Rows are points. The window is the flat piece filled in between its corners: a triangle in 3 columns, a solid with four corners in 4, and so on. A path goes straight from each point to the next, and from the last back to the first. List the points from which the path goes on through the window.

Window (4 x 4):
[[ 29 -36  13   5]
 [-96  23 -37 -49]
 [-29  40 -28 -26]
 [ 42 -19  67  -4]]
Path:
(1): [-77  23 -18  -4]
(2): [-39   0 -51 -85]
(3): [ 62 -18  45 -63]
(4): [ 22 -15  55  14]
(5): [-50  28 -29  28]
(6): [  4 -17 -43 -57]
(7): [ 25 -27   5 -21]
(8): [  3 -19  18  27]
(9): [-38  20  -4  35]
(10): [  4  20 -12 -71]
(11): [ -5  -1 -47 -50]
(12): [-38   5 -30  11]
Through the window after points: 3, 7, 9

Window (6 x 6):
[[  37  -13   39  -17  -88   -4]
 [  56   99   30   32    1  -17]
 [ -46   22  -22   39   34  -23]
 [ -18  -62 -102  -10  -33    0]
 [  48   25   43   19   45  -10]
 [ -56   17   -5  -97  -29   -7]]
Path:
(1): [-20  26  -7 -28 -34  41]
(2): [ -6   3 -15 -33 -41 -50]
(3): [ 31  -7  11  16 -20 -43]
(4): [ 36  24  13  18 -14  70]
(5): [ -5   5  16 -14 -29  83]
(6): [ 20 -11   6 -26 -56 -47]
(7): [-19   1 -21  12  17 -88]
(8): [-37  14 -28  19  12  10]
(9): [ -7  12 -11 -14 -35  52]
(10): [ -8   2 -29 -12 -37 -87]
(11): [  9  16   7 -44   2 -97]
(12): [-30  26   6 -29  -9  51]
Through the window after points: 5, 7, 11

Window (9 x 9):
[[ -27  -15   26   13  -53    9   23  -49   41]
 [ -48   70  -84   20  -42   39   10  -19  -13]
 [ -38  -17  -51  -40   23  -27   33   69   24]
 [ -23    3   22   45   37   69   48   18   13]
 [  30  -21  -64   63   15 -116   18   22   14]
 [  25  -56  -54  -31   15  -14   51  -40   21]
 [  65  -10   70   45   24   34   -1   13   19]
 [  -9  -19    2  -70   27  -40   76  -42   17]
 [ -37    5   49   39   66   57  -34   27   31]]
Path:
(1): [-22  24  -2  14  40  25  30   1  70]
(2): [  3  55 -22  32  18  24  20  -8  68]
(3): [ -3  -8   1  15 -11  26  15   0 -30]
(4): [  4 -50 -30  38  16 -80 -10  34 -52]
(5): [ 27   3 -56  42  14 -73  45  -1  61]
(6): [  3   2 -28  31  29 -28  10  16  54]
(7): [ -5 -24 -21  32  19 -45  13  21 -11]
(8): [-30 -50  29  21   4  25 -11  40 -49]
Through the window after points: 2, 4, 6, 8

Window (11 x 11):
[[ -35   34   60  -13   29   20   26  -57   55   -7   34]
 [ -20  -11   13  -49   -3  -10   42   -3  -17   41  -58]
 [ -56   -7  -21   -2   12   24  -22  -44  -32  -82   35]
 [  31   49  -35    3   -3    3   62  -13   18   14   -1]
 [   5  -36   28  -95   -2   51  -14  -28   44  -96    4]
 [  40  -11   25   39  -29   35   33   22  -18  -20  -53]
 [  -5   70    9    8  -52  -37   62   -3    2    0  -47]
 [  21  101    9   29  -24   55   34  -23  -44   11  -36]
 [  77    6   31  -28   37   10  -35  -22  -46 -121    3]
 [ -27  105    2   10    0   11   -7   39   60   23   34]
 [  -7    4   25   44  -94   43  -76  -55   90  117  -27]]
Path:
(1): [-25  50   5  -2  53  54 -24 -41  50 -26 -62]
(2): [  7   5  33 -10 -47  14   8  -8 -16  14 -19]
(3): [ 17  55  42 -27 -42 -11  -4  -9 -39  30  57]
(4): [-13  38 -11  16  23  38   0 -26  64 -42 -51]
(5): [ 30  60  -9  40  66  25  -9   8  29 -35 -83]
(6): [ 26  35  12 -17 -23  20  23 -29 -28 -25  16]
(7): [ 13  14  22 -25 -68  49 -11 -11 -14   8  16]
(8): [  5  18 -11  -4  21   1   4 -15  25 -38 -59]
(9): [-17  48 -18   2  10  22  -5   1  21 -29 -49]
(10): [ 35  23  46 -40  -8   1  91   4 -38  -6  41]
(11): [ 14   6  21 -10 -18  29  16  -5  -7 -15   6]
(12): [ 10  33  12  16   0  42   5 -24  23 -15 -49]
Through the window after points: 5

Window (14 x 14):
[[ 13  15 -66   5   5 -29 -78   7 -39  57   3 -21 -27 -17]
 [ -6  -8 -72  -4  70  40  13 -12 -22  15  46 -97 -23 -15]
 [ 15 -59   8  44 -27  12  32 -31  86  42   3 -27 -30 -23]
 [-26 -20  18  -6  -2  30  20 -48  36 -16 -53  23  46 -38]
 [ -4  16  18  30 -32  24 -52 -38   0  79 -12 -56  -4 -43]
 [ -9  18 -19  16 -95  71   5  67  47  -4 -24 -15 -26   9]
 [ 37  19  19 -47 -60   2  16  22  10  15 -51 -18 -24   8]
 [-28 -15 -34  88  16  26   5  21 -58  38 -50  36 -51 -18]
 [-12 -35 -24  -2  39  51 -38  -2 -30 -54 -52 -18 -48   3]
 [-39 -12 -42  46 -32 -18   8 121 -90 -15 -36 -26  44   9]
 [-18  19  -6  35  24  27   5 -30  24 -20  53 -57 -41 -36]
 [ 67   3  80 -36 -37  95  13  32 -24 -28  19  38  11 -25]
 [ 32   5 -24  40  -5  12   6 -50  13   5 -20 -52  35 -29]
 [ -5 -16  -4  50  61  34  14  50  43  -8 -68  18 -45 -12]]
Path:
(1): [-20   1   2   9   5  35  -1  14  -2   7  -3 -12  -5  42]
(2): [  9 -30 -17  15   2  32   3  32 -14 -16 -64  14 -55 -99]
(3): [  9 -26 -19  18  -1  31  20  19  17 -11 -35  -6 -30 -68]
(4): [ -8   8  -8  32   2  23   5  -5   7  26   8 -30   1  78]
(5): [-10 -10 -24  41  13  27  -8  -1  -8  -5 -24  -4 -15  28]
(6): [  8 -14 -16   1   6  18 -18  44 -27  17 -49 -24 -40 -97]
(7): [ -3  -7 -14   5 -15   6  -5  38   4  12 -32 -12 -33 -92]
(8): [ 17  13  -7  24  20  46 -22 -53  -7  -5  45 -40 -10  80]
(9): [-28   3  38  48  14  19   1 -12  41  20   3  34 -13  64]
(10): [ 30 -23 -43  21  21  40   9  45   0 -10 -73 -42 -29 -91]
(11): [  7 -14 -18   3 -10  10 -11   7  11   2  -9 -32 -11 -52]
(12): [  2  22  -7  33   5  36   9 -24   0  28   2 -50   8  43]
(13): [  5  12   7  16  -6  34  -3 -16  17  -1  -3 -14   0  34]
(14): [  4  -8  -9  -9 -28  28  -1  10 -21   2 -12 -30 -13 -49]
(15): [  4 -16  -7  17  -3  26  15   6  -3 -12 -41  -9 -14 -54]
(16): [-41   7  12  22  12  27  -8 -30  52  35  -8  16  20  61]
Through the window after points: 5, 7, 9, 15
